Every row gives one point. The window is the flat piece filled in between its corners: a triangle in 3 columns, a solid with four corners in 4, and so on. A path goes straight from each point to the next, and from the last back to the first. List the points from which the path goes on through the window.

Window (3 x 3):
[[-0.13 -0.26 -0.05]
 [ 0.20  0.68 -0.43]
 [ 0.08 -0.15  0.14]]
Path:
(1): [-0.31  0.51 -0.25]
(2): [-0.28 -0.02  0.02]
(3): [ 0.34 -0.39  0.03]
(4): [ 0.30  0.49 -0.68]
(5): [-0.11  0.34 -0.05]
(6): [-0.20  0.37 -0.28]
(7): [ 0.46  0.04 -0.27]
(8): [ 0.37 -0.17 -0.28]
(9): [-0.07 -0.04  0.28]
(10): [-0.20  0.11  0.37]
(11): [ 0.26 -0.39 -0.19]
(12): [ 0.46  0.45 -0.40]
Through the window after points: 2, 8, 10, 12

Window, 4 rows:
[[-0.15 -0.25  0.05 -0.47]
 [-0.55  0.01 -0.07 -0.23]
 [ 0.80  0.07 -0.35 -0.11]
 [-0.48  0.02  0.34 -0.12]]
Path:
(1): [-0.06  0.37  0.02 -0.25]
(2): [ 0.05 -0.09 -0.14 -0.04]
(3): [ 0.35 -0.24 -0.22 -0.11]
(4): [ 0.39  0.19 -0.11 -0.35]
(5): [ 0.46  0.42 -0.41 -0.53]
(6): [ 0.43 -0.43 -0.01  0.08]
(7): [-0.41 -0.40  0.19 -0.23]
(8): [-0.49  0.15  0.23 -0.38]
Through the window after points: 3, 5

Window, 8 rows:
[[-0.23  0.05  0.23  0.14  0.13  0.23  0.52  0.14]
 [ 0.46 -0.88  0.32  0.04 -0.51  0.21  0.50 -0.36]
 [-0.09  0.21 -0.42 -0.21 -0.01 -0.19  0.29 -0.22]
 [ 0.32 -1.09  0.06  0.12  0.34 -1.01 -0.74  0.36]
 [-0.41  0.27  0.16 -0.32 -0.05 -0.31  0.16 -0.11]
 [ 0.10  0.44  0.14 -0.16  0.04 -0.28  0.24  0.27]
 [ 0.07  0.07  0.21  0.26  0.07 -0.27  0.10 -0.26]
 [-0.13 -0.03  0.02  0.23 -0.42 -0.19  0.35  0.04]]
Path:
(1): [ 0.07 -0.31  0.23  0.00 -0.17 -0.13 -0.09  0.00]
(2): [-0.16  0.12  0.25 -0.01  0.23 -0.60  0.66  0.11]
(3): [-0.02 -0.60  0.05 -0.27  0.35 -0.51  0.51 -0.13]
(4): [ 0.14 -0.05  0.16  0.28 -0.11 -0.05 -0.45  0.25]
(5): [-0.07 -0.10 -0.03 -0.08 -0.41  0.01 -0.20 -0.17]
(6): [-0.14  0.13  0.10 -0.22  0.12 -0.49  0.41 -0.04]
(7): [ 0.12 -0.30  0.18  0.22 -0.17 -0.53  0.47 -0.01]
(8): [ 0.22 -0.52  0.34 -0.08  0.12  0.15 -0.66  0.09]
Through the window after points: none

Window:
[[-0.71  0.13  0.78 -0.34  0.15 -0.23 -0.59 -0.27  0.02 -0.04 -0.01]
 [-0.31 -0.26 -0.02 -0.29 -0.86 -0.09  0.06  0.16  0.16  0.68  0.12]
 [-0.59 -0.03 -0.54  0.03 -0.32 -0.49 -0.12  0.16 -0.55  0.13 -0.29]
 [ 0.36 -0.88  0.17 -0.25  0.08  0.31  0.00  0.49  0.19  0.43  0.50]
 [-0.32  0.01  1.08  0.41  0.09 -0.21 -0.41  0.17 -0.61  0.25 -0.49]
 [-0.41  0.40  0.31 -0.29  0.42  0.06  0.41  0.15 -0.52  0.39 -0.14]
 [-0.52 -0.31 -0.14  0.57 -0.07 -0.27 -0.12  0.56  0.05  0.11  0.13]
 [ 0.26 -0.04 -0.40  0.01 -0.56  0.67  0.08  0.00 -0.29  0.22  0.28]
 [ 0.05 -0.18  0.07 -0.03 -0.02  0.32 -0.28  0.34  0.48  0.06 -0.35]
 [ 0.22 -0.30  0.15  0.02  0.27  0.10 -0.04 -0.29  0.53  0.07  0.05]
 [-0.03  0.54 -0.45 -0.38 -0.60 -0.36  0.01  0.20  0.00  0.22  0.08]]
Path:
(1): [-0.11  0.05  0.47 -0.16 -0.17 -0.04  0.09  0.08 -0.06 -0.15 -0.16]
(2): [-0.15 -0.18 -0.17  0.00  0.02  0.19 -0.46  0.15  0.40  0.91  0.31]
(3): [-0.10  0.15 -0.30 -0.11 -0.02  0.16 -0.16  0.28  0.06  0.71  0.13]
(4): [ 0.06 -0.33  0.11 -0.25 -0.31  0.14  0.14 -0.13  0.11 -0.37  0.15]
(5): [-0.33 -0.45  0.21 -0.34 -0.19 -0.21  0.17  0.17  0.19 -0.08 -0.10]
(6): [-0.20  0.09  0.24  0.08  0.15 -0.06 -0.48  0.22 -0.08  0.47  0.05]
(7): [-0.29  0.49 -0.27  0.23 -0.21  0.15 -0.58  0.29 -0.04  0.83 -0.06]
(8): [-0.23 -0.32  0.29 -0.17 -0.06 -0.36  0.10  0.12 -0.06 -0.05 -0.13]
(9): [-0.01 -0.06  0.26 -0.31 -0.26  0.03  0.33  0.32 -0.22 -0.18  0.06]
(10): [-0.22 -0.01 -0.43  0.13 -0.09 -0.25 -0.68  0.04  0.36  0.76  0.01]
(11): [ 0.09  0.40  0.00 -0.31  0.27  0.02 -0.35  0.06  0.09  0.72  0.03]
(12): [-0.08 -0.30  0.22  0.02  0.12  0.08  0.19 -0.07  0.12  0.00 -0.01]
Through the window after points: 9, 11

Window, 12 rows:
[[-0.06  0.30  0.41 -0.63  0.41  0.12 -0.12 -0.25 -0.09  0.04  0.65  0.57]
 [-0.39 -0.41  0.32  0.14  0.03  0.19  0.33  0.03  0.29  0.25  0.01 -0.63]
 [ 0.66  0.06  0.36 -0.12 -0.23 -0.25 -0.16  0.01 -0.71 -0.10 -0.04  0.21]
 [ 0.03  0.05 -0.05  0.16 -0.05  0.34  0.16 -0.13 -0.10  1.02 -0.10 -0.42]
 [-0.15 -0.16 -0.27  0.24  0.36  0.80  0.28  0.20  0.26  0.29 -0.24 -0.71]
 [ 0.44  0.19  0.44  0.52 -0.06 -0.22 -0.41 -0.23 -0.23  0.06 -0.51  0.16]
 [ 0.47  0.23  0.18  0.10  0.13 -0.64 -0.24  0.32 -0.04  0.11 -0.18  0.05]
 [ 0.11  0.35 -0.10  0.16 -0.41 -0.41 -0.29  0.04 -0.24 -0.19 -0.06  0.44]
 [-0.12  0.74  0.24 -0.40  0.41 -0.23  0.09 -0.46 -0.46 -0.12  0.55  0.07]
 [-0.36 -0.52 -0.44  0.22  0.62  0.25  0.49 -0.29  0.17  0.42  0.09 -0.38]
 [ 0.58  0.07  0.05 -0.10 -0.26 -0.32 -0.31 -0.30  0.17 -0.13 -0.19 -0.12]
 [ 0.03  0.06  0.10 -0.23 -0.01 -0.23 -0.08 -0.07 -0.19  0.16 -0.68  0.01]]
Path:
(1): [ 0.18  0.56  0.41 -0.15 -0.25 -0.25  0.45  0.04 -0.04  0.15 -0.13  0.23]
(2): [ 0.23  0.14  0.17 -0.17 -0.03 -0.20  0.22 -0.22  0.01  0.25 -0.05  0.06]
(3): [-0.15 -0.17  0.13  0.28  0.46 -0.08 -0.82  0.43 -0.07 -0.58  0.02 -0.20]
(4): [ 0.04 -0.14 -0.01 -0.05  0.04 -0.11 -0.16 -0.09 -0.14  0.19  0.13 -0.19]
(5): [ 0.11  0.82  0.73 -0.27  0.30  0.11  0.55 -0.36  0.02 -0.31  0.06  0.46]
(6): [ 0.48  0.31 -0.03  0.16  0.29  0.37  0.69 -0.01 -0.22  0.20  0.07  0.04]
(7): [-0.39  0.00  0.21 -0.20 -0.10 -0.32 -0.50 -0.26 -0.08  0.51 -0.12 -0.36]
(8): [ 0.23 -0.06 -0.09  0.21 -0.01 -0.03 -0.62 -0.10 -0.29  0.17 -0.11 -0.17]
Through the window after points: 4, 6

Window:
[[ 0.13 -0.10  0.07 -0.63  0.46 -0.10 -0.61 -0.07 -0.44 -0.31 -0.74 -0.16
   0.25 -0.05]
 [-0.06 -0.24 -0.35  0.22  0.15 -0.38  0.20  0.53  0.02 -0.07  0.00  0.48
   0.36 -0.53]
 [ 0.72 -0.40 -0.08 -0.29  0.50  0.00  0.81  0.57  0.07  0.30 -0.05  0.11
   0.30 -0.37]
 [-0.04 -0.04  0.38  0.52 -0.96 -0.05 -0.21  0.35  0.47 -0.77  0.38  0.19
   0.23  0.38]
 [ 0.00 -0.37  0.09  0.41 -0.13 -0.79 -0.09 -0.04  0.35 -0.35  0.09 -0.35
  -0.01  0.37]
 [-0.14 -0.42 -0.28  0.16 -0.02  0.22  0.37  0.68  0.05  0.05  0.12  0.27
  -0.21  0.05]
 [ 0.35  0.04 -0.24 -0.15 -0.19 -0.26 -0.34 -0.45 -0.23  0.23 -0.19 -0.25
   0.10 -0.13]
 [-0.34 -0.04  0.10 -0.14 -0.52 -0.33  0.12  0.27  0.42 -0.39  0.63  0.24
   0.29  0.52]
 [ 0.38  0.17  0.10  0.07  0.45 -0.43 -0.40 -0.10 -0.60  0.09 -0.31 -0.16
   0.38  0.41]
 [-0.09  0.08  0.53 -0.01  0.19 -0.24  0.12 -0.24 -0.31  0.30 -0.15 -0.65
   0.22 -0.16]
 [-0.34 -0.16 -0.03  0.35 -1.02 -0.18  0.45  0.22  0.66  0.09 -0.27  0.42
   0.32  0.35]
 [ 0.23  0.02 -0.17 -0.02  0.38 -0.09  0.90  0.54  0.18 -0.11 -0.08  0.75
  -0.35 -0.41]
 [ 0.09 -0.25  0.47 -0.09  0.54 -0.09 -0.48 -0.22  0.04  0.28 -0.09  0.15
   0.06 -0.02]
 [ 0.16  0.14 -0.37  0.08  0.60  0.03 -0.22 -0.31  0.01 -0.14 -0.36 -0.26
   0.47  0.00]]
Path:
(1): [ 0.24 -0.75  0.12  0.04 -0.33 -0.01  0.17 -0.05 -0.27 -0.07 -0.07  0.15
  0.12  0.04]
(2): [-0.29  0.50  0.11  0.03  0.35 -0.39 -0.05  0.40  0.60  0.00 -0.16  0.09
  0.29  0.17]
(3): [ 0.11  0.14  0.07  0.13  0.05 -0.18  0.36  0.64  0.45  0.17  0.04  0.23
  0.23 -0.37]
(4): [ 0.11 -0.66 -0.23 -0.09  0.39 -0.09  0.17 -0.27 -0.66 -0.46 -0.26  0.18
 -0.05  0.41]
(5): [ 0.04 -0.27 -0.01  0.05 -0.01 -0.23  0.25  0.10 -0.16 -0.26 -0.08  0.41
  0.29  0.19]
(6): [ 0.08  0.17  0.12  0.11  0.41 -0.19 -0.26  0.38  0.35  0.19 -0.09 -0.30
  0.06 -0.25]
(7): [-0.05  0.29  0.21  0.04  0.23 -0.13 -0.05  0.26 -0.05  0.37 -0.26 -0.13
  0.06 -0.06]
(8): [ 0.15 -0.29  0.09 -0.02  0.06 -0.26  0.22 -0.20 -0.20 -0.16  0.00 -0.16
  0.21 -0.03]
(9): [ 0.10 -0.46 -0.06  0.04  0.10  0.00  0.08 -0.25 -0.16 -0.19 -0.19  0.01
  0.33  0.43]
(10): [-0.19  0.31  0.26 -0.18 -0.27 -0.42 -0.46  0.52  0.28  0.02 -0.08 -0.05
  0.08 -0.30]
(11): [ 0.08  0.62 -0.13 -0.26 -0.11 -0.13  0.27  0.48  0.50  0.16 -0.36 -0.75
  0.00  0.14]
(12): [ 0.05 -0.70  0.32  0.26  0.00 -0.19 -0.19 -0.35 -0.25 -0.27  0.27  0.66
  0.31  0.13]
Through the window after points: 7

Window:
[[ 0.97 -0.30 -0.34  0.16 -0.22  0.63 -0.06  0.60  0.38 -0.52 -0.04  0.51
  -0.79  0.18]
 [-0.38 -0.44 -0.38 -0.10  0.40 -0.07 -0.24 -0.18 -0.55 -0.25  0.09 -0.15
  -0.19  0.11]
 [-0.27  0.19 -0.20  0.08 -0.18  0.20 -0.25  0.36  0.08 -0.31  0.08  0.74
   0.11 -0.80]
 [ 0.22 -0.03 -0.41 -0.04 -0.09  0.51 -0.02  0.32  0.51  0.35 -0.12  0.16
   0.34 -0.52]
 [ 0.57  0.31 -0.40 -0.08 -0.07  0.24  0.36 -0.42 -0.11 -0.04 -0.44  0.07
  -0.26 -0.42]
 [-0.10  0.60 -0.24  0.14 -0.01  0.08 -0.72 -0.23  0.30 -0.03 -0.06 -0.44
  -0.15  0.55]
 [ 0.15  0.12  0.28  0.22 -0.17  0.11  0.19 -0.61  0.00  0.47  0.03  0.28
   0.67  0.01]
 [ 0.35 -0.42  0.40 -0.34  0.06 -0.37 -0.08 -0.33 -0.20 -0.42 -0.13  0.05
   0.07 -0.46]
 [ 0.54 -0.33  0.14  0.14 -0.33 -0.76  0.19 -0.52 -0.13 -0.05  0.13 -0.02
   0.10  0.01]
 [ 0.52 -0.24 -0.05  0.13 -0.27 -0.25 -0.16  0.48 -0.04 -0.10  0.11  0.65
   0.88  0.58]
 [-0.43 -0.43 -0.35 -0.51 -0.30  0.16 -0.08 -0.25  0.45 -0.20 -0.37 -0.08
   0.24 -0.18]
 [ 0.19  0.35  0.15  0.54  0.26  0.02  0.24  0.21  0.73  0.06 -0.30 -0.09
   0.23  0.50]
 [ 0.48  0.51 -0.10  0.12  0.13  0.07 -0.14 -0.04  0.04  0.42 -0.15  0.99
  -0.72 -0.48]
 [ 0.25  0.59  0.37 -0.27 -0.26 -0.03  0.69  0.29  0.02 -0.01 -0.02 -0.41
   0.00  0.04]]
Path:
(1): [-0.04  0.20  0.27  0.39 -0.17 -0.53  0.12  0.10 -0.60  0.01 -0.44  0.26
  0.02 -0.07]
(2): [ 0.39  0.06 -0.51 -0.49  0.09  0.65 -0.26 -0.49  1.01  0.17  0.38 -0.03
  0.35 -0.06]
(3): [-0.06  0.05 -0.32 -0.39  0.40  0.03  0.02 -0.69  0.32 -0.31  0.31  0.02
  0.33  0.09]
(4): [ 0.08 -0.06  0.09  0.20 -0.25 -0.15 -0.03  0.30 -0.44  0.19 -0.33  0.03
 -0.03 -0.11]
(5): [ 0.00 -0.23  0.21  0.20 -0.07 -0.01 -0.09  0.05 -0.08  0.06 -0.33  0.10
  0.16 -0.22]
(6): [ 0.18  0.27 -0.32 -0.13  0.02  0.12  0.17 -0.40  0.38  0.03  0.12  0.14
  0.16  0.24]
(7): [ 0.31 -0.10 -0.41 -0.38  0.06 -0.01  0.05 -0.30  0.07 -0.28  0.01  0.29
  0.24  0.30]
(8): [ 0.21 -0.17  0.20  0.29 -0.30 -0.03 -0.10  0.36  0.06 -0.02 -0.11  0.07
  0.29 -0.17]
(9): [ 0.63  0.22  0.02  0.24 -0.42  0.15  0.40  0.26 -0.27  0.26 -0.95  0.00
 -0.14 -0.18]
(10): [ 0.05  0.12 -0.05 -0.09  0.03  0.12  0.02 -0.17  0.28  0.09  0.28  0.20
  0.26 -0.15]
(11): [ 0.41  0.59 -0.35  0.39  0.76  0.03  0.16 -0.32  0.50 -0.06  0.33  0.09
 -0.11  0.27]
(12): [-0.17 -0.01 -0.07 -0.05 -0.29  0.06 -0.36  0.08 -0.06 -0.11 -0.18  0.03
  0.05 -0.07]
(13): [ 0.14 -0.05  0.01  0.36 -0.39 -0.14 -0.10  0.20 -0.15  0.09 -0.42  0.38
 -0.09 -0.17]
(14): [ 0.22  0.28 -0.16 -0.29  0.36  0.29 -0.04 -0.04  0.43 -0.25  0.37  0.44
  0.09 -0.37]
(15): [ 0.33 -0.04 -0.28 -0.28  0.15  0.04 -0.23  0.18  0.38 -0.35  0.09  0.26
 -0.14 -0.09]
(16): [ 0.25  0.10  0.41  0.68 -0.51  0.09  0.46 -0.25 -0.32  0.18 -0.41 -0.06
 -0.06  0.28]
Through the window after points: 5, 9, 11, 13
